Each row is a point. Any point is a mix of the corners, with weights that add up to 1. It lies inside the corners' shape when no weight is negative. Is each point inside? If not, which corners have a negative weight?

Corners:
(1): [ 35 -58]
(2): [-38  22]
(3): [29 -3]
Points:
[ 39 -12] -> outside (2)
[ 32 -53] -> inside
[ 20 -39] -> inside
[-26  25] -> outside (1)
[ 43 -35] -> outside (2)
[ 55 -38] -> outside (2)

Corners:
(1): [ 41  24  16 -26 -17 -32  -3  -4  14]
(2): [ -1 -32   3   4 -22 -10  -1 -32 -13]
(3): [  0  32  -2 -20   7 -14 -28 -31 -15]
(4): [ -4  17 -21 -29 -21  12  33  23  55]
(5): [-27 -13  53 -26  -6   9 -32   1  -7]
(6): [ 25 -32  45  -5  18  25   7  -7  38]
(7): [ -6  51 -32  47 -31  24  13  17  39]
(8): [ 32 -40 -19  31  10  -2 -25   6   0]
(9): [ -2  25   4 -10  17  17  47 -18 -22]
(10): [ 46 -12  22  -6  26  60  23 -30 -22]
Points:
[ 14   4   7  -7  -2   6 -12 -11   8] -> outside (9)
[ 13  16   6 -13   3  -1 -11 -20  -5] -> inside
[ 28  15  13 -17  -8 -13  -2  -9   8] -> inside
[ 35 -15   6   1  -5  -4  -8  -8  25] -> outside (5, 9)
[ 5 -8  8 -5 -3  9 -6  2  9] -> inside
[23  7  0 -7  1  7 16 -9 16] -> outside (5)
[ 16   8  27  -9  12  23  16 -33 -24] -> outside (4, 8)

Corners:
(1): [ 32 -28 -26  48 -21  19 -42  -7  -1  28  26 -15   3  -2  26 -14  43  40
   9  23]
(2): [  8   0 -45 -23  -1 -28 -28 -13  25 -28  46  -6  35 -26 -29 -15  11 -34
 -41 -37]
(3): [ 20 -17 -27 -26 -26 -24 -29 -19  10  43  25 -16  40  27 -31  -6  -2 -20
   7   7]
(4): [-43 -18  19 -45 -26   5 -38 -14   3  18 -14   0  23 -37  31  25 -11  34
 -27   0]
(5): [ 33  28   6   5 -35  41 -33 -26  18  36 -17  30  -9  22 -18  -6  32  20
  20 -13]
(6): [-43 -26 -59  20  -2  33 -24   8 -11 -27 -40 -33   9  34   2   8   3  17
 -18   0]
(7): [ 15   1 -29 -39 -23  28 -26 -33 -25   8 -51  15  29  58 -23 -47   9  -8
 -18  37]
(8): [-16 -36   9 -25  -9 -42  13  28 -34 -43   7  21 -15  -4  -9  29  25   4
 -45 -36]
(9): [-26  26  -1 -39   8  14  -7  10  35  -3 -45  11  31 -29  50  -3 -17 -15
  46   4]
(10): [ 20 -43   8 -46   5 -20 -27 -14  31  -7 -31 -46 -22  14 -21   7   9   6
 -47  12]
(11): [  8 -13  27  46  12  26  12 -31 -18 -37  13  -7   3  52  14 -10  -3 -37
  -9   3]
(12): [-60  10 -36 -33  26 -11 -34 -32 -39 -32 -25 -20  13 -27 -43 -10 -13  37
  23  25]
(13): [-19  52 -19 -25 -15  60 -51  13   8  32 -13 -13  23  19  48 -11  37   0
  31   8]
(14): [ -5 -29   7  -2   0  40   0  26 -29   7 -41  11  32  12 -38 -45  -8 -40
 -25  12]
(15): [-20  36 -18 -23 -55   5   3  20  -9   1   4  17  30 -22 -17 -35 -40  15
   0  40]
(16): [-42  12  12  16 -39 -17 -40  -6 -11 -41 -53 -21   0  22  40  28  46  27
  20   4]
(17): [ 21  47  -1  24  20  26 -30 -20 -24 -21 -32   1  14  27   2  16 -25 -21
  -7  28]
(18): [-45  39  26   2  10   1  20  13  13 -16  15  37  53 -30  21  29  40   1
   3   0]
(19): [-27 -13 -25  46 -19 -29   2 -33 -36  10   6 -28  -9 -27   6  12   4  -4
 -36  23]
(20): [ 36 -10  -2  -2  -3 -29  21 -23 -20  35  41 -43  48   2 -17 -19 -33 -16
 -32 -20]
(21): [-33  23 -21  39 -20 -21 -51  25  23   9 -33  10 -18  47  20 -14   9  19
 -20  13]
Points:
[ -9  -6  -8   0 -11   0 -13  -8  -5  -7 -17  -3  13   5  -4  -2   4   2
 -11   5] -> outside (13)
[  6  -7  -7  15 -16 -10  -8  -7  -7  -8  -5  -3   7  23 -12  -3  16  -5
 -26   3] -> outside (4, 9, 12, 13)
[ -8  -4  -8  -4  -5   4 -15  -3  -7  -5 -10 -10  18   7   1  -5   4  -5
 -14   9] -> outside (5)
[-14  22 -12  16 -21  10 -25  -9   8  -4  -5  -5  15   5  32   4  13  10
  -2   1] -> outside (3, 8, 10, 12, 14)

Corners:
(1): [ 20  -9  11 -30  50 -12  20   6  35  19   4   8  20 -34   0  -4   1  11
  29 -21]
(2): [ -1 -10   7 -18   3 -20  -6   6 -13  13   1  21 -35  17   0  -6 -30  -2
 -10  25]
(3): [-30  22  21 -25   6  17  18 -20 -34 -28  29 -37   0 -18   6  -7  20 -29
  15 -17]
(4): [-28   4 -47   3 -21  10  -2 -10 -14   8  42  -7  21  -5   3 -12 -21  12
 -30   2]
(5): [-29   4   4   2 -11  20 -35   7 -21  38  17 -16  23 -22 -22  13   7 -30
  -8   9]
(6): [ -9 -39 -14  -8  13  40 -14   0   0 -18  32  16  14 -26 -25 -41 -42 -16
  24  30]
(7): [-21  17 -31  12   2  48  16   8 -19   1   8  22 -35  -8   3  23 -30 -17
  14 -14]
(8): [  5 -30 -24   5   8  14  25  34  33  43  35 -26   1  23  10  16   0 -25
  18  26]
(9): [ 32  32 -17  -1  -1 -13 -40 -46   5  11 -16  10  -8 -22  28 -29 -40 -12
  -1 -19]
(10): [ 30 -10 -34  17  60   5  19 -41 -32  45 -21  12 -31  20   4 -11   4 -37
   5  -1]
(11): [-15  12  19  21  21  -2 -26  -8  -2  -3   2 -13   0 -21  24 -28   1   3
   9 -25]
(12): [ 18  12 -24  -1  -8   9  21   2 -24  27  -4  18  28  26   9  27  -8 -13
   3  39]
(13): [-28  15 -53 -32 -43  -9 -50 -29 -23   6  21  14 -32  16  30  12   8  26
 -30 -19]
(14): [  5 -15  22  -8 -26 -23  -2  -4 -19 -23  -5   1 -15 -15  25 -34  16  -7
 -15  14]
(15): [ -8  28 -18 -23  -5  11  29 -10  -6 -24 -28  24  -1  11 -19 -19 -17  -4
  27  10]
(16): [-15  -9 -54 -25  -3 -24 -27 -23  36  -5 -13  34  -7  27  17   1 -41  -2
 -17  -7]
(17): [-32  41  16 -35  36  33  31 -31  29 -20 -31 -20  19  -7   5 -12 -19   9
  -7  25]
(18): [-24  15   3  17  54 -33  -1 -18  36 -15   9  17 -23 -23   1  20 -17  21
  31  14]
(19): [ -5  -9  12  -4 -39  -7  -5 -28  46 -20  17  33   6   7  -8 -27 -50  22
 -26  34]
(20): [ 15 -30  12  -2  13 -29  13 -31 -17  28 -11  23  -8  -9  13 -22   1  -6
  36   5]
(21): [ 25  25  -5 -24 -24  -7 -11  -8  11   6 -32 -26  11  -3 -16  23 -27  20
   4 -24]
Points:
[  1   2 -24 -12  13  -6  -7  -9   8  12  -6   5   4   3   7  -3 -14  -1
  -2   2] -> outside (3, 7, 19, 20)
[ -7  -1  -9  -7  10   0  -1 -15  -3   7   6   8  -7  -3   8  -9 -10  -7
   4   6] -> outside (21)
[-15   9 -14   0 -21  17  -7  -4 -12   0  17   3   0  -4  -9  -2 -23  -1
  12   8] -> outside (1, 10, 14, 16, 17)
[  5  -2  -7 -10  16  -1   5  -4  12  13   5   3   2  -7   6  -3 -10  -3
  11   1] -> inside
[ -4   5 -15 -10   9   1  -3 -14  -4   7  -2   5  -5  -3   7  -5 -12  -6
   5  -2] -> outside (19)

Corners:
(1): [-13  25 -49   3  30 -45  14   3   1  45   2 -52  32  15   8  -4 -12   0
   4  -6]
(2): [ 15  43 -34   9   5 -31  23 -26  37 -14  -1 -51  22  -5  22  20  28  -5
  18   8]
(3): [-13   9 -16  21 -23  -7  42  -4  46  -8  43  46   6  25   4  10   0  -3
  24   1]
(4): [ -9 -45  -2 -31  -6 -32   5 -32  22 -15 -33 -38   8  43  15  40   5 -11
  18  16]
(5): [ -3 -31   1   6 -35 -36 -35 -40   3 -10  40  46  20 -44  15  16 -53  49
  16  28]
(6): [  3   0 -28  -1 -21  -7  30 -16 -14   4  16 -39 -35   9  18  -3  -9  36
   6 -47]
(7): [ 38   0   5  31 -27  20 -35 -10  42  30  26  39  19  -6  17  16 -12 -21
  52  39]
(8): [ -2  45   8 -15 -15   7 -45  20  15  -7 -23 -40 -24 -18 -23  -8   3 -25
  42  30]
(9): [ 40  47  18  -4 -40  -3  12 -13 -27  18 -10   9  14   3   1  21 -53  37
  28  42]
(10): [ 16  29  26 -16  24  10 -22  40 -14 -21  51  31 -21  24  36 -21 -15 -17
 -11  10]
(11): [ -8  35 -25 -36  10  56 -37  16   7  -1  15 -37 -53  45   8  22 -38  37
  53 -12]
(12): [-23  28 -60  10 -26  25  19 -39  11  11  -6  23  28   5  -5 -17   0   0
  -8 -14]
(13): [ 31 -26  -1 -37   6 -32  25  31 -23 -10 -36  -9 -28   8   0   6   9 -12
   9 -20]
(14): [  6   2 -36   4  -1 -28  30  19  17  46  45  -7 -31 -34 -13 -12   6   7
  12  24]
(15): [-20  20 -32 -20 -25 -31  18 -39  55  11 -51 -35 -21 -19 -31 -39   2  52
  -9 -29]
(16): [ 30  40  24   6  42  -9   3  21  -8  -5  30  -5  -6  -4 -24 -14  15  -5
   0  14]
(17): [  1 -18  37  -5 -19  -5   5  14   2  10 -35  34  29 -10  -5  50 -31  -2
 -31 -14]
(18): [ -6 -25  23 -17  17 -40  19  -2 -15   8  14 -20 -13 -21  48  -4 -13  -9
  41  -1]
(19): [ -2  43  20  42  48  -6 -46  35  -5 -19  11  -7 -35  -5  -2  -5  30  40
  35  38]
(20): [-35  51 -14   6   4  24 -31 -21 -20  31 -11  41  10  15 -28  24 -33  -4
 -17 -20]
(21): [-13 -23 -38  45  35 -14  38 -52 -20 -17 -40 -42  -2  -8  26   8  -7  19
 -25  -8]
Points:
[ -1   9 -12   4  -7 -14  10 -11   5   8  -2  -1   4  -3   2   2  -6   5
   3  -2] -> outside (11)
[ -1   7 -13   3   2 -12  12 -10   3   6   3  -3  -1   3   8   6 -10  10
   5  -2] -> outside (8)
[ 12  15  -1 -19  -9 -16  -3   2  14   5  19  -6 -11   3   8  -2 -13   1
  25   9] -> outside (12, 17, 19, 21)
[  2   5  -9   3  -2 -11   5  -5   3   4   1  -5  -1   4   5  15  -7   6
  18   4] -> outside (10, 15)
[  0   9  13 -21  -6   1   1   4 -12 -16   6  23 -18  20   3   2 -16  22
   0 -16] -> outside (1, 2, 7, 8, 14, 21)
[ 15   3  13 -14  -9 -15  -6  15  -6  13  31  11  -4 -12  16  15 -32  -1
  26   6] -> outside (4, 12, 15, 19, 21)
[ -9   3 -24   5 -14  -3  -6 -11  25   3 -23   6  -9  -9 -19  15   4   6
  12   8] -> outside (1, 6, 9, 10, 16, 18)
[ -4  12  -8   2  -4  -9   2 -13   8   4  -2  -4   3   2   3  10 -12  10
   7   5] -> outside (13)
